Each row is a point. A path goes straight from each point to the next, and from the last back to the first. The post is the endless flat space through its rows: a point in 2 columns, a line in 3, a plane in 4, and so on, so that a path can go around it. How many times does the path go around the post? Going back the other way cancels.

Post:
[[ -7  24 -21]
 [-14  -4  23]]
Path (18 x 3):
[[-21  48  11]
 [ 16  -6  25]
 [ -3  -3   3]
 [-24  -8   5]
 [-21  14   9]
 [  2  42  17]
 [ 27  -4   8]
 [ -4 -23  21]
 [-26 -20   1]
 [ 15 -17  10]
 [ -6  10  25]
 [-26  23  25]
 [-30  14 -31]
 [-13 -26 -14]
 [  6 -23  24]
 [ 17  22  35]
 [-17  60 -31]
 [-47  17   3]]
Times around: 0

Post (5 x 6):
[[-13  -4   4  -2  15   5]
 [  6 -29   7   6 -24  25]
 [ 47  10 -45  44  24 -44]
 [-16 -17  23 -15 -22  -6]
 [ 11  -8  28   6  -3  -3]]
Path:
[[ -7  -1  15  20   0   1]
 [  9 -30  60   0  18 -32]
 [ 21   2  36  -5  31 -33]
 [  8   9 -23   1   0   8]
 [ 12  33  27   0  17   5]
 [ 53  14 -16  17  33  -3]
 [ 20 -18  10   9  24 -15]
 [ 13 -15  -2  31   8 -52]
 [  1  -5 -10  20 -11   9]
 [ 20   0 -13  17 -17  15]
 [  0 -22 -29  -6 -26  -9]
 [ -9 -27  -1 -15   7   0]
 [-18 -40  24   1 -14  -1]
 [ -8 -12   2  25 -16  -4]
 [ -7 -26 -14   4  20   3]
 [ 19 -31  -5 -19   3  -4]
 [ 41   7  19  21 -14  -4]
 [-14  13 -45  13  -9 -22]]
Times around: 0

Post, 8 rows:
[[ 32  10  15  19  36   3   2   4   5]
 [  4  12  17  21 -30 -42   5  17  19]
 [ 21 -23 -18   7  29 -17  -6  -2   7]
 [ -8 -22 -13 -14  22 -25  22  23 -10]
 [-20  15 -12   3  19  32 -34 -29   6]
 [ 11  -6   9 -12 -60  -3   5  41  12]
 [  4  10 -26  19  -9 -13   7   4  -5]
 [ -8 -12  -4  20   5   7   1 -26   7]]
Path (17 x 9):
[[-35  10 -23  32  -6 -10   7   8  20]
 [  6  14 -37 -17   1   0  10   6  12]
 [  9  12 -48  -9   0 -18 -11 -20 -34]
 [-14  -9 -13  13 -11 -17   7  -1 -10]
 [ 15 -50   4  26 -12  -2 -13   1  33]
 [ 24 -17 -39  57 -15 -11 -28 -14  44]
 [ -8   2  31  26  19 -37 -15  20   0]
 [  6   2 -20   0  -6 -36  -2  17 -24]
 [ 50  38 -30 -10  -6 -10 -19  13   2]
 [ 47   5  -2 -19   5 -22 -21  13  22]
 [ -6  -8  14   5 -16  -9  11  -4  -1]
 [ -2   3 -11   4 -10 -16   5  29 -16]
 [ 26  -5   8  24   7 -10  -7 -10 -16]
 [ 12   4   4 -43  40  24   8   0 -13]
 [ 12   8  22 -16  23   8  13  11  21]
 [  8  20  18  39  20   5 -12  14  30]
 [ -6  -3 -49  17 -16  25 -42   9  -3]]
Times around: 0

Post, 11 rows:
[[-13  -2   7   6   9   9   5  14  11   6  16  15]
 [ -1  12  18  -4  -2 -12  19  -2 -21 -17  10   7]
 [  4   7   2 -16  -5 -23  11 -12  -4 -20   6  -7]
 [-11  -1   6  -3  12   8 -11  -4  -8   8  12 -16]
 [ -9   0  -5  -1 -13  23  -5  13   9   2  -4   4]
 [-19 -13 -25   0  -5   4 -16  -5   0   2   6   5]
 [-20   8  -1   0  -6   3 -12  -5   8  -2  -5   5]
 [  5  28  13  -9   0 -15  28   7  -8   1  14  14]
 [ -2   6 -32   9 -12   1   3 -18  13 -10 -33   8]
 [  0  -5   6   7 -10   4 -11  -9   0   0  22   2]
 [ -9  -2 -20  -4 -25 -15  29 -17   7  -2 -46   9]]
Path:
[[-24  13  -1   6  -9   1 -14  -9  -4  -1  -9 -19]
 [-13   1  -7  20 -10  -5  -6   3   8  19 -10  22]
 [  8   7 -28 -12 -20  -9  -9   8  19 -10   1  16]
 [-22  33   4  18  12 -14 -10   2   5   7  -9   7]
 [-24   0 -10  15 -13   2   9   3   6  -6  -6   3]
 [ -7  16 -30 -26  13   3  20  16  14   8 -10  -3]
 [-14 -15   3  -9  -2  -1   2  -9   6  -8  -3   1]
 [  8 -10 -15 -12  -4   4   0  -7   7 -13  12  10]
 [-30   7  -6 -14  -2  -2  -1  -9  10  -4   4  -8]
 [ -8  -3 -36  -9   6 -14  -1 -14  22  -2   4 -10]
 [ -1  11  -4  15   6 -11  27 -18  -9  -5  18  37]
 [-18  -1   2 -12 -24   0  12  -6   4   7 -28  21]
 [ -4   0  -7 -12 -15  15 -17 -12   4   6  -7 -11]
 [-12   6 -18 -12 -23 -20  28  -1 -10 -15  20  27]
 [-17   1 -60 -14 -14 -26  -2 -10   2 -22   0   7]
 [ 12  -3  23  19 -29   9 -11  -9   0  -4  21   5]
 [-20  -6 -17   1 -12   9   6  10  20  -5 -11   9]
 [  0  20 -11  -8  -7   6   5 -12  14  -2   2  -4]
 [ -3   4  10  -9 -26   6   0 -12  -7 -28  -5 -11]]
Times around: 0

Post, 17 rows:
[[-37  46 -23   0  35 -19 -19  10  31 -14  18  -8  12   7 -12   3  -1  24]
 [ 15 -15  48 -17  -3   8  -1 -28   0 -17 -19  15  -8  -8  -3  -5  16   3]
 [-26   7  36  -5  -6  14  -3 -19  25   6  21 -16  -4  16 -11  15   4  32]
 [  7  10  -4 -18 -15 -11  -4  -4  11   3  21 -36  20  31  -5 -14 -11  23]
 [ 20  -7  -4  24   8   8  27 -21  16 -16  13  -2   5   2  17  11 -22   0]
 [ -4 -19 -11  24  -9   1  22  -8 -18  -6 -11 -12  12 -30 -12   6  -1 -19]
 [  6  17  10  22  -2   7  10 -26  10 -30  17   0   7 -18 -12  13  15  27]
 [  5  -2   9  23  23  -6  -3 -23 -13 -25 -26  -9 -26  -5  -3   5  11  22]
 [ 17  25  -7  17  14  12 -14 -15   4   6   9  10   4   0 -15   3  -5   4]
 [-10   9 -15  12 -13 -16 -14  19   4 -11  -1  -6  12  21  -2  21 -29  30]
 [ -3   6   4  13 -27  -9  29  15 -22  -3  -3  -4   4   9   7 -10  36   9]
 [-11  -6  -1  27  -7  -7  29 -21 -20   6  -1  -2  32  21 -15  -6  20   8]
 [ 32 -11  27  -3   1 -13   3 -39 -12  -1  26  -8   4   1  17  19 -17  20]
 [-27  -7  11  16 -22  12  11 -16   0 -16  16   7  -5  18 -28   1  20  -7]
 [ 14 -17 -48   2  -6  15   3  19 -21   1  -8   1  22  -9  -9  21  11  -2]
 [ -1 -20  -6  20 -20 -13   6  -7 -21  24  26  10  12   7  -3 -12  -6  48]
 [ 28 -26  15   5  -1   5 -24  -1  -4  -1  13  -3  30   1   7  -1  24  -1]]
Path:
[[ 30   8  -2  10 -60   3   4  -9  -4 -21  -6  14  14  29   2  31  11  -5]
 [-11 -13   7 -15  -8 -12   7 -13 -12  -4   4  20  47  19   3  20  27 -16]
 [-16  -6 -19   5  -6 -20   5  -4  17  28  21 -14   7   6   0  11  -4  15]
 [ 10 -12  10  25  -2   6  30  -6  -8   2  20  15   6   4   9  14   1   7]
 [-18 -12  50 -10  16  -7  -1  -7  -9  -9  24 -24  22 -48  14   4  19  12]
 [ -6 -16  15   3 -10  27  28  -6 -35 -21 -17   0   5   9 -22  32  33  21]
 [ 19  -5 -16  11  22 -10  13 -10   6   6  28 -33  20  12  -6  -8 -10  -4]
 [  2 -12  -6  41  -1  12  17 -19   9 -25  -9   6   6   9 -15  20  28   1]
 [ 16  -1  -5   7  10  -6 -27 -26   9  21  -4 -12  -2  14 -32  16 -33  18]
 [-50  12  27  32  -9   0  30  26 -14  -9 -15  -4  16   8 -24  24  17  13]
 [ 13 -19   1  10   6   4  29 -29 -24 -40  24 -45  18   7  18  36 -24  -4]
 [  0  40   1  42 -22  12   0 -12  14  -7   5  31   7   8  -7   1  -6   6]
 [ -1   2  16   6 -14 -14 -21 -22  -1  22  20   0  15 -17 -19  -8  -4  41]
 [  3   7 -35  16 -14  26   4   3 -15  16  -3  -2  -6   6 -12   1   0  -6]
 [-52  15   6  15 -31  27  18  22 -11  21  24  10 -10  49 -17  -3  -3   5]
 [ -5   6  14   8 -34   4   5   6  -7  -8  44  -5  13  30 -25  23 -17  13]
 [-24  14  17  19 -45   6 -24  27   4  -1 -10 -16  -7  17 -29  40  -8  40]
 [-10  17   1  35  -5 -31  17  -7   9  -7 -25   2  -3   8   5 -29   7   9]
 [  0 -27  30 -23 -12  19  -5 -12   1  -1 -14 -26   5  -4  21  10 -10   1]
 [-11 -10   9  22  17  10  -2 -10  -5   5  10 -27  26 -17  -2   8  -8  -8]
 [-10 -16  20  18 -12  -8  26   6  -5   2   7 -14  13   1  -8  10   1  26]
 [-20  17  -7   9 -11  10  -5   5   6  20  -8  21  13   5 -37  14 -37  39]
 [-24 -13   2  33   7  25   4 -15 -33  -6  16   6 -19  14  -9  18  11   2]
 [ 14  24 -36 -11  -3  -6   9 -17  -7   5  30   1  13 -15  14  11 -26   5]
 [-11  11 -35  10   6  -2 -16 -27  17  -7  -1  14  19  44 -32  14 -21   8]
 [-13 -23 -11  13 -27   3  22  14  13  29  31  -6  32  28  -3   0   7  34]]
Times around: 0

Post (17 x 18):
[[-10   1 -25  19   3  -7  -2 -17  -3 -21  -2  12  -5  -7  12  -9   8 -35]
 [  5   4  28  -4  -3  -4  -4   0  -3  11   6   1  -1  12   9  20 -18  10]
 [ -9   8 -16  36  10  21  -2   6  -4 -13 -14 -10  10  10  27  17  19 -31]
 [  5   1   7   2  11  -5  12   0  -1  -2 -10  15  15 -18  32  21   4   2]
 [ 32 -14 -25  18   3 -21  22 -10  19  21  13   5  -5  -7  -5 -26  -8 -13]
 [  2  24  36 -14   7   5  20 -23  11  19  14  -7 -13  -3   5   4  -6  20]
 [ 11 -17 -26 -11  -2  -9   6   3  29  -4  18  -8  -7  14  -5   0  22   9]
 [ 22  -6  22 -20 -10  -7  -7 -15  22  13  -4  -3   1   4 -21 -12  -1  18]
 [ 15  -5  34  20  -5   7  13  -6   6  -4  18  -6   7 -19   4  10  -9   6]
 [ -4 -19  -5   7   1   2   3  -7  37   4  16   9   2   5  13 -31  -2 -24]
 [ 17 -12  16 -15  16   2 -15   2 -13  16  16 -15  13  -2  -3  -1   7  18]
 [ -4  13 -56 -25  -4  -1   3  38   0  -5  19  -9  21   3  -7  -3  18  -5]
 [  2 -13 -18   7   2 -15  24  10  20   8  -4  -2 -12  -4   6 -35   4  10]
 [  7  -4   4  -4  -9  17  12 -10 -16   7   7  -5  15   5  19   8   7  16]
 [ 39 -13 -25  25  -4   5 -11   3  28   9   6  11 -14 -27   4 -27  -6 -11]
 [-22   4   2   4  -2  -4  -2 -19  13  -5  -2 -27   5  -4  31  18   1 -23]
 [-17 -10  16  11  10  15   0 -25   8   7  -4   1   6  -7   4  19 -17   2]]
Path:
[[  0  60  29  -1  24 -33  17  -8  17  23 -33   7 -15 -10  10 -19 -20 -20]
 [  7  13  41  -2  16  19  32 -13  20  19   0   0 -12  25 -14 -13 -18  24]
 [-24  -9 -22  -3   6   1  10  37  16  -4  -9  14   0   9  19   7  -7   0]
 [ -5  15  32  -1  -8  14  35  -3  19  24   8  -3 -14  18   0  -5  -9  16]
 [ 15  -7 -10  47  13  53  12 -16  29  19   7  -7   3  -9  19   7  25  -3]
 [ 10  28  -9  20   5 -11 -10  26  21  10  25   7   3  33  11  10 -13 -26]
 [ -4   8  12  11   2   6  15  -5   7  -6  18 -28  25   6  24  18  -6 -13]
 [ 14 -18  -8   0  14  34 -37  -3   3   4   0 -34   3  -7 -21   1   8   3]
 [  9 -10  33  22   7  16  17  21   7  -6   9  24   0  14   2  -9   4 -11]
 [ -4 -27 -28 -17   2   9 -16  27 -23  12  23 -25  50  25  13 -46  37 -22]
 [-25  -1   8  36   1  11   1  -9  15   9  26  29  -2  10  24  19 -32  -5]
 [  1  -9 -48  -4 -16 -25  28 -25  31  20  13  10  11   2  -7 -25 -25   0]
 [-30  16  12  -5 -30  10  11 -30  22  -7  10 -28  -8  21   3  -8  23   2]
 [ 27   0 -33 -14  -8  -9   4  31   4  27  13  27  14 -39  19  -3  -3 -10]
 [ 15 -14   6   1   4  16   4  -6  -5   8 -24  23   6 -19 -10 -28 -15   0]
 [ 32   8 -12 -13 -11  11 -31  13  38   7 -19  15   4  -1  16 -38 -25 -24]
 [ 18   8 -20   0  -1  -3 -21   6 -16   9   9 -35  12 -11  13  20 -10   2]
 [-26  20  -2 -19 -14 -11 -16  29 -10   6  -6  -7  25 -13  20   6 -16  10]
 [ 22  42  21  12  -9   1 -25   7  -7 -14  -3  10  -9 -41  -6  31  -5  -7]
 [  3  -4  35 -13   1   2  -4  -5   0   0   3  -7  11   1 -18  -7   6  -3]
 [ -5 -29  26 -21  -9   8 -24   1  47   5  -7  17   8 -29 -41  -9 -36   7]
 [ 21  19   8  13 -22  -2  32 -31  22 -18  42  10 -31 -25  16  33  13 -19]
 [-10 -22  18  19 -20   6  10  -4  24  10  30  11   7  21   2  -2 -16   4]
 [ 17  36  28  18 -19  24 -20  39 -13   7 -21  22  -4 -10  20 -35 -19  28]
 [ 14 -25 -13  26   1 -13  -3  24  22 -17  -9  -6   8   1  21   1   5 -13]
 [  8  18 -14   7   9   9   6  26   6  -4  -8 -26  -3   5  22  -9  27  -8]
 [ -6  -2 -11 -23   9 -20   3   1 -15  -8  -5 -10  -1   6   8 -12  36  -2]
 [ 23 -22  11  35   4   2  51   5  -1  25  -6  40   9  -9  23 -20 -11  16]
 [ -2  -2  -2  35  -8  23  27 -11 -14  22  14  13  37  18  19  -2  -8   0]]
Times around: 2

Post (17 x 18):
[[-11   2 -12  -3  -6   4   2   0  -2  -6   4   8  18  24 -17 -14  -9  -2]
 [ 12  -3  -1   3   5  -1  -7  20   0 -13 -11 -22   7  -6  10   2  19   1]
 [  3 -16   2  -9   3   4  21  29  -3 -27   8  -5  16  16  15  -6  -4  -8]
 [  7  15 -20  -6  -2  18   0   6  11  13  10 -16   8  14   0   2  -7  12]
 [  9  28  18 -10 -11 -15 -15  -6  -8  35 -18  -8   0  -4  31 -16 -14  13]
 [-11  16  -3 -18  -3 -20  12  -8   0   4  -1  20   9  -1  15   7  16  -2]
 [  7  13  -1   1  -1 -15  11   8  -7 -12  -2  -4 -16  20  25  -5   7 -25]
 [ 12   4 -15   2  -5 -12  10  21   8 -10  -3 -21  -1  -1   1   9  -6  37]
 [ -7   3  -2 -20 -21  -2 -30  33   5  22   8 -28 -26  -8  -5  22 -14  20]
 [-16   1 -22  28  25 -17   4  -2  14  11  14  30  23   6 -23  -4 -26  16]
 [  7 -20 -18  15 -10 -31   2  18 -20  -9  17  15  20  -4   5  -2  26   2]
 [ 39  27  -1  -4  -4   1 -10 -18  -2 -23   1   0  49   4  -2   4 -12  -9]
 [ 12   9 -19  -3   6 -32   3  -9 -15  15  23   6 -15 -18 -33  -1  27  -3]
 [  4 -15  -7 -17  -1  10  -9  20 -18  -9  -1   8  -8  -3  10   4   2   9]
 [  6   7   8  20  -2  32  22  16   1  11 -11  27  20  20  -3 -11 -17  13]
 [  4 -21   5   0   3   7 -14  -8   7  -6  10 -19  -7   7  -7  20  10  19]
 [ -1  -7  -8  14 -19  -8  -2   3 -15  -9   5  -8  -1 -11   8  -8 -10 -14]]
Path, 30 rows:
[[  8  -6  -4 -21 -10   7 -11 -18 -19  -7   5 -57  -4   3  14   4   6  14]
 [-11 -20 -14  26 -15 -37   5  26 -16   9  13   4  43 -30  57   1  11 -33]
 [ 10  -3 -13   5  12 -15   0  -5  -2  -3  -9   2  -9  18  39  -2  13   1]
 [  8  -1  -9  -7  -6 -22   6   1  -6 -19   9 -12  21  -2  -4 -17  13 -13]
 [-15  -6 -10   6  26   3   9  23  20  -7   3  -4 -11   8  21   2 -19  18]
 [ 37  26  -2  17   6   1 -12  42  -6   3   9 -12  34  11  13   5   7 -13]
 [ 31  11  20   1  39 -30   7 -26 -21  -8  14 -23   9   5 -60 -14  39  -4]
 [ 25  12   1  -3   5  -6  -9   7 -20   0  -2 -20  -2  11 -27  -9  11 -25]
 [ -5  -8   9 -36 -17   7  17  -3   9  26  15 -38 -17  30  -7 -12   8  28]
 [ -3   4 -18  15  29 -16 -12 -14  16 -18   2  12  18  -5   1   1  16 -34]
 [  5  21 -42   5 -28 -25 -36  -2   3  -6  28 -37   6  10 -10  -1   7  10]
 [ 21  15  15   6  18 -36 -15 -13 -19  -6   2  -7  36 -22   6   8  36 -16]
 [ -9 -33   5  15  11 -11 -17  15 -29  13  -9   5  32  -6  15 -10  -5  18]
 [ -3   9 -16  15 -13   2  33   0 -17  33   2  28   9 -19   4 -12  24  -3]
 [ -7   5 -26 -47  11   6  10  11   5  28  22   0  -8  26   2 -16 -19  -3]
 [ 11  -2  -5  13  -9   1 -10  15  -3   4 -21   2  25  -7  32 -26 -18  17]
 [-17  -5   5   8   7 -12  10  -6   1   3  16  11  -5  21  41 -17 -36   2]
 [ -9 -22 -18  -1  42  33   8  21   7 -29  26   4  36  -1  -6  15  -6  19]
 [ 18  12 -10   6   8 -17  16  23  -9  30   5  14  25  -1  24   4  12  32]
 [  5   6   1 -14 -12 -22   4  20  -9  18   8   7  17  30 -10 -12  42 -18]
 [ 10  13  14  -7 -19 -26  23  -2  -2  48   4 -13 -18 -12  44 -13   7   5]
 [ 21  -8  39 -14 -15 -25   0  -4  -7 -34 -12 -14  30  17  -1   2  30 -22]
 [ 10  21   5  -6   6  -1 -11 -13  25  14   5   2  -3  -4  19   5 -31   3]
 [  2  -3 -25  -9  -6   1  -5  10   2 -23  16   0  16   2   9   4  -1  20]
 [ 19   7   9  -3  -6   1   4  31  -7 -20   2  -2  43  -4 -49   1  -1  15]
 [ -7   8 -24 -18   8 -10  -9  11 -12  19  18 -19   7   2 -11   6  17 -10]
 [  4  -6   9  33 -21 -15  12   1  -8  15   0  24  24  34  -4 -22 -14  -7]
 [  3  28  17 -22  -2   2  12  -6   3   4  -1  32   2  40   7  -4   0 -33]
 [ 29  24  -7 -18  -7  -7  25 -16  -5 -33  10   1  20   3  22  -6  22 -28]
 [-13  25   0  -2 -32 -29 -31 -18  -9  22  -7  -1 -21 -28  26  21   2  10]]
Times around: 5

Post, 17 rows:
[[-12   9  19   5 -14  10   5  20   5  10  10  -5   4  23  11 -13 -13   1]
 [  5  10  11 -12   1  10   6  16  10  13   4   1  -1   3  -4   7  14   4]
 [-12   6 -14   8 -10 -10 -21 -10 -15   0  13  12  30   5 -21  10 -15   7]
 [-25 -11 -18  14  24  -9   5 -60  11 -10  -5  -3  12 -26 -17  -2 -11  27]
 [  0 -18   8  -6   6  19  -2  -4   0  16  -3  -7  -8   0   0 -19 -14   6]
 [ -7  11   4   7   2   3 -11   6 -16 -17 -13   7 -23   0  -8  11   2  15]
 [  3   4  21  -9 -12  -9   9  -4  11   5  -7  -5 -10  -7  19   3 -13 -22]
 [  8  -3 -27  -7 -39 -16  -4  16  23  -9  12   3  -7  -7  19   4   0  -6]
 [ 12   0  19  -9   9  14  -9  -3  -9 -12  11  -5  -9  10  -5  14   6   3]
 [  2 -18   1  -8  -4  14 -17  10  20 -12  -8 -12  10   5   7   2  16  10]
 [-16  -8  -9  12   4   7  -4   4   4  -5  18  25   6   0  30  25  24   5]
 [ 10  -9  18   9  17   0  -9  -5   9   6   5 -12 -13 -10  -8   5   4   4]
 [ -4   2 -16  -7  11 -14   5  11   0 -11 -11  -7  -1  13  14 -16  26  -8]
 [-23 -13  13  -5   5   4 -11  -5  -5  -6  -1  -6  -7  -1 -14  -7  13   6]
 [-15 -15  -3  -2  19 -17  29   6  26  -6  -7   9   7  15  16   0  -9  -2]
 [ 17  -2  10  10  -1  -5  13   6   3 -13  -3  21   9  -9  -7   0   0   8]
 [ 17  -6   7  10  16  16  -1  -2  21   3   4  21  -6   1 -11  -3  17  -2]]
Path:
[[-14  10   2   6  15  -5   5  -1  -6  -4  -1  14 -37  -1 -15   5  25  12]
 [-35 -19  12   7 -25 -35  -1   6  23   4 -12  32  21 -11   7  -5  -3 -25]
 [-21  -9 -15 -32 -21 -28  10  -4  12 -22 -24   7  10 -36  23  -2 -21  -3]
 [ -5 -24  21  -3 -20  22 -21   5  15 -11   2  -7  -5  -1   0  -3   2 -29]
 [ 19   5   3  21   3   4 -16  -6  -6  13   5   5  -9  -1 -18  13  -1  -8]
 [-19  -4   8  -7 -17  -2   4  20  13   7 -13   9 -10  18  -4  -3  10  17]
 [-29  10  33 -15  -6 -26 -21 -25 -28  26  20 -17  10 -19 -22  27 -22 -11]
 [-14  25   6  -9   2 -16  -3   0  -4   4  -5 -10 -35 -27   9   4 -13 -15]
 [ 54  -8   0   9 -16  11  -3  16  14 -18 -13  14   9  -9   1   5 -25   4]
 [ 25 -26  25   8  28  14 -21  -7 -25 -26 -19  -2   5   4 -16  17  27  -5]
 [  0  -4  -5  32 -20   8   1   2  39  27   6  -2 -11  -9   6  -5   3  33]
 [-29  -6  14 -13 -23  -7  22  -2  16  -9   0 -14  47 -11   9 -25   7  34]
 [-33  -2 -30  31  22 -13   9 -15  28   0   6   8  -5 -28  20   8   5  16]
 [  8   9   8  15  16  36 -19   6   2 -16 -12 -36  -1  -9 -14   6  19  32]
 [  2  -9   4  11  33 -14  10 -29 -18  -3  12  -3  -4   3 -15  20  11   6]
 [  4   3   8  -4  19   9  -2  -8   2  26 -17  37  -7   1 -26   0   7  13]
 [-25 -12  18 -26  15  -5  14 -14   1   3 -27  15 -14 -15   0 -11 -16  -5]
 [-24   1  26   4 -16 -14   0  19  20 -15  -8   7  17 -10 -16  -2  16 -14]
 [-16   6 -16  12  -5  -8  18  12  19 -20 -16  21   9  -3  -3   6   4  19]
 [ -7 -35   7   2   2  26 -14   5  16 -29 -29 -13  36  14  23  -6  54  16]
 [  7   3   2   8   1  -4   3  -2  16  -1  15 -17 -20  19 -13 -19 -11  32]
 [-14   3 -26  -8  23  14 -17  -6   5  -3  -8   6   1 -21  -1  -6  53  34]
 [ 18  17  19 -21  -9   6   2  16  10  19 -17 -12  -2 -13  -3  -3 -26 -10]
 [ -2   4  25 -33  -7   1   3  -3 -11   7  11  -3  17   1  -4   9 -13 -31]
 [ 28  -6   3  21  25  14   0  11  -3 -11   2  26  11   2 -44   8  24  18]
 [  4 -18  14  15   6  -9  13 -11  -4   5   4  17   9   9   6 -15  -3 -14]]
Times around: 5
